Rows are points. To make a cloud, some directions were put in groups of two or more. Within a group, all points are equally far from the middle, so they leave a hole (a ring in 2 directions, a hollow ball in 3). The other directions are filled evenly. Then the cloud was stretched, turned, moved and blurred a little. Count the holes, and give their numbers of directions, smallest first.

Cloud:
[[-54  -2  20]
 [ 34   5 -36]
 [  6 -20 -31]
 [ 60   6 -18]
 [-58 -11   9]
 [-35  13 -23]
 [  3 -40  -1]
 [  7  14 -38]
 [ 58  22   4]
 [ 44  17  28]
 [  0 -38  27]
 [-29  20  26]
 [-38 -35  11]
 [-50 -25   5]
 [ 41 -28  18]
 [-15  -6  46]
 [ 19 -29 -20]
 [-48  11  17]
 [ 40 -30  16]
 [ 32  34 -14]
 [ 23   1  43]]
Holes: 1 (3)

Cloud, 27 rows:
[[-45  35  43 -16]
 [  3  30  53  -7]
 [-36  20  17 -41]
 [-34 -13  53  24]
 [ 49 -27  28   5]
 [ 34  -9 -33 -10]
 [-24 -42   6  -4]
 [-39 -15  -9 -17]
 [  4  34   5 -40]
 [-29   6 -50  16]
 [ 35 -35  30 -29]
 [-43  14  55  11]
 [  9   7 -51   5]
 [-50  18   8 -29]
 [-40  23  57  -1]
 [ 47 -22  19  20]
 [-25  36  51 -18]
 [-30 -25  43  29]
 [ 17  26 -16 -29]
 [ 43 -18 -10 -24]
 [ 36  -9 -26 -18]
 [ -1 -43  47 -11]
 [  0  45  19 -26]
 [ -7  36 -42  14]
 [  3  44  -6  24]
 [-29 -12  13  60]
 [ 36 -15   9  41]]
Holes: 2 (2, 2)

Cloud, 55 rows:
[[ 24 -17 -37  10 -11  19]
 [ -9   5  22 -19 -32  17]
 [ 25  14  37  30   2  21]
 [ -9  24 -25  44   4   0]
 [ 42  -3  17  30 -32  -7]
 [  6   3  12  40   1 -36]
 [  4 -25 -34  38  32  -4]
 [ 14 -25  25  -7 -32   2]
 [ 44  37   8  28 -17   8]
 [ 28  33  27  11 -18  28]
 [ 17  -6 -20  27 -34  28]
 [  2   9  12   4 -32  40]
 [ -8  25   6  -9 -39   7]
 [ -8 -42 -27  -7   2 -13]
 [-21  -6  30   8  20 -15]
 [ 50  -9  -9  49  22   2]
 [ 10 -26  -2  19  49  -3]
 [-27 -31   2 -23  -2  -1]
 [-22 -42  -4 -11  -9 -11]
 [ 15  18  46  12   3  -6]
 [ -5  24 -24  18 -35  12]
 [ 39 -12  26  15 -17 -36]
 [-39  -6  11   4  -9  10]
 [ 32  11   5 -29   7   8]
 [-23  32 -16  27   3  19]
 [ 31   8  11 -31   8   3]
 [ 29   9  -5 -14   4  37]
 [ -8 -14 -30   4  10  35]
 [  0  -9 -23  30 -32  23]
 [ 11 -27   7  12  49  -9]
 [ 27  28  32  12 -17  28]
 [-39  -1  11  -6 -12   8]
 [-15 -45 -13   6  27 -20]
 [ 51  20 -12  30 -21  12]
 [ 45  10 -12  53  17  -5]
 [ 53   8 -23  11  -6   4]
 [ 20 -19  29  45   2 -13]
 [ 34   8  28  -6 -13 -34]
 [ 11   5  46   3  13 -15]
 [ -7  16  19 -13 -34  22]
 [-21 -39  -5  -2 -19 -18]
 [ 48  15 -12  29  27 -12]
 [ 60  -9 -14  19   8  -7]
 [ 37   5  27  14 -19 -33]
 [ 40  22  11  47  -7 -10]
 [  1  36  -2   1 -34  30]
 [-10  -9  28  -2  33 -22]
 [ 36 -24  -6  23  34 -37]
 [ 31 -33  36   5   9 -22]
 [ 23  10  31  10   3 -39]
 [ 11  12  13  44  26  25]
 [  7 -24 -35  35  33 -14]
 [ 28  -8  24  52   4   8]
 [  4  -6  34  -4  32 -23]
 [ -5   6 -18 -35   0   3]]
Holes: 3 (2, 2, 2)

Cloud, 50 rows:
[[ 10 -12  15  44 -18   6]
 [ -1 -16  24  37 -20  18]
 [  9 -14   3  35  18  25]
 [  9   8  26 -33 -14  17]
 [ -5  25 -33  -6  -4 -13]
 [ 14  10  25 -14 -22   3]
 [-15  11  12  12 -10 -45]
 [-23 -27  -1 -17 -15  11]
 [ 27  18   6 -13 -11 -28]
 [ 19 -23  -3 -24  18 -19]
 [  6  24 -21  -4 -22 -33]
 [ 26  -3 -28 -25 -15  11]
 [  0 -19  32   7 -17 -22]
 [ 30   2 -20  18  11 -10]
 [-11   6 -13  37 -21   1]
 [ -8 -10   9  48  17 -32]
 [  8  -1 -18 -15  19  20]
 [-10   2 -17 -11  22   8]
 [ 10 -11  32 -44  18  -3]
 [ -1  17  -4  20 -26 -23]
 [-18  -3  37 -31  30 -33]
 [ 16   9   7 -17 -19  41]
 [ -5 -11 -23   0 -24  -6]
 [ -1  16  25 -37   8 -37]
 [  9  -3  17  26  29 -35]
 [ 11 -30  37  -6  19 -26]
 [ 26  -4  12  24 -20  26]
 [ 27 -15   2 -26   1 -25]
 [  3 -16   8 -47 -23  -1]
 [-32 -11   9 -29  -7  10]
 [ 26   6 -29  12 -29  10]
 [ -5   8  17 -22 -24  29]
 [-14 -13  30 -36 -22   2]
 [ -9 -12  36   8  31   3]
 [-36 -15  17  -8   9  16]
 [ 13  27   3   0 -20  10]
 [  3  -3  12 -60  12  -3]
 [-32 -20  17 -24 -10  13]
 [  6  31 -24   7 -22 -15]
 [ 16 -21  33  24  -5   2]
 [-25  -5  30  34   9 -16]
 [-18   9 -14  -3  -1 -48]
 [ 18 -14  23   3 -17 -21]
 [ -6 -30  17  -4  26  29]
 [ -5 -34  14  16  16  37]
 [  6   4 -31 -18 -30   6]
 [-30  -8  38 -21  -1 -30]
 [-10 -30  32 -25 -21  12]
 [ -6  -2   0  37 -26  19]
 [ 20  33 -24  -4  -9 -24]]
Holes: 2 (3, 3)

Cloud, 86 rows:
[[ -9  -7  19  -9 -34   2 -10  28]
 [ 17   4 -49  36 -10  18   1   3]
 [  4  18 -35  28  -4  45  -8  -7]
 [-22  25 -31 -17   5  20  -1  45]
 [-26 -18 -29 -19  18  -1  -2   4]
 [  1  28  12  29 -18  -2 -26  -5]
 [-38  11  18 -38 -13 -44   4  27]
 [ -8  -6 -10  17 -31   3  -3 -46]
 [ -7  13 -38  -2  -6  17   8  -2]
 [ -9 -12 -25 -13  20 -22 -26  -9]
 [-58 -14 -12  11   4 -33   8  -8]
 [-16   5 -17  35   2   3  16 -34]
 [ -3 -17  13 -31  -8 -16 -14 -19]
 [ -1   2 -28 -10 -33  -1  10  20]
 [-15 -11  -6  16 -14 -36  12 -29]
 [-46  10   8 -25   2 -36  12  16]
 [ 26  45 -17  -2 -20  29   6  -2]
 [-13   6  27   4 -18  33   2  24]
 [-21  42  18  -8 -16  -2  -1  -1]
 [ 24 -23  -2  16 -16   9   2  -9]
 [  6   6 -22  26 -11  12 -35  -9]
 [  8 -24  13 -15   4 -19  -3 -14]
 [ 26  15   5  30 -22  10 -24  20]
 [-46  -3 -25  -6 -37   3 -10 -22]
 [-29  49  -7  -7 -30  12  13   7]
 [-12  19  14  12  -5  23   8  24]
 [-31  41  10 -14   1  -4 -17   0]
 [-29  14 -16  16   1 -37   9   5]
 [ -5  16 -17 -44 -15 -18   0  16]
 [-24  23 -28 -15  20  24 -15  40]
 [-53 -16  10 -17  -2 -20  27  -5]
 [ -6 -12   9  24 -16 -31   9 -29]
 [ 19  51  -6  25  -8   8 -10  14]
 [ 20  27   1   8 -49  -1  -6   6]
 [-12 -23  18  17  12 -29  -9  -6]
 [-32 -41   6 -10 -24  -5  21 -19]
 [-60   8  18 -10 -32 -23 -20 -13]
 [-17 -36  -8  12 -19 -35  13 -15]
 [-14  33 -27   7 -11   3   9  42]
 [ 26 -20   8  32   4  46   7 -19]
 [-11 -11   6  -6 -20 -38  12 -35]
 [-37   2 -10  13  -3 -29   6  19]
 [ 31 -19  -1  22 -23 -12  -5 -22]
 [-28   2   2  17  20 -32 -17  -3]
 [-23  -4 -33 -24 -12  -8  -2  18]
 [ 27  16  -5   2  -8  19  36 -14]
 [-36  18   5   2   8   3  -2  16]
 [-15 -12 -14   7 -30 -27   4 -40]
 [-13 -33  27  16  -9 -20   9  -3]
 [-22  19  -4   5 -25 -29 -15  14]
 [-20   3   3 -17  -9 -20  24 -31]
 [ -2  10  12  25  -1   1  13  11]
 [-33  33 -14   4  19  -8 -16  18]
 [-11  18 -18  21 -45  26  -5 -17]
 [-21 -11 -23   3  30 -10   8  -4]
 [ -5  11  18  15  11  11  -2  21]
 [-27  20  -1  12  -6 -25 -33   2]
 [-23 -13 -23   1  11   6   0 -19]
 [ -9   9 -19   1  -8  26  36 -18]
 [-43   0   7   5  -3 -21   3   6]
 [  3  38  -5 -35 -21   9   9  29]
 [ 30  -9   3 -10 -14 -14 -28  14]
 [ -2   7 -17 -18 -33  -5   5   2]
 [ 37  31   4  10 -15  32 -14  12]
 [ 13  11  31   8 -35  24 -20   2]
 [ 35  48  -3   0   2   8 -18  28]
 [  1 -32  21  -3   4  -9 -10 -26]
 [-19  39 -27 -21   5 -23 -32  15]
 [-23  13 -29   8  38  -5  11 -13]
 [  5   9   1 -23 -36   4   3  -1]
 [-51   6  11  12 -30 -38   0 -23]
 [-46  13   7   0  -5  -8 -41  -7]
 [-47  43  16 -49 -12 -28   5   7]
 [-50   7  23 -16 -16 -41  10 -26]
 [-42   7 -16   4   8 -16  13 -37]
 [-35 -30  24  13  -1   6   9 -29]
 [  3   4  19  41  -6 -11 -19  -2]
 [  0  51  22  -6 -18   4  10   4]
 [ 13  -3  -4   7  -4 -32  18 -13]
 [ 19  28   6  26   7  13  20  29]
 [ 13  31  -4  11 -34 -11   3  30]
 [-47  17   1   5  27   1   0  -6]
 [ 18  10  26  -3   1  -3  23 -23]
 [ 17  46 -12  29 -17  26 -26 -12]
 [-40  -4   2  -8  -7 -19  26 -26]
 [-21 -31  14 -19  12  -4  -1 -19]]
Holes: 1 (2)
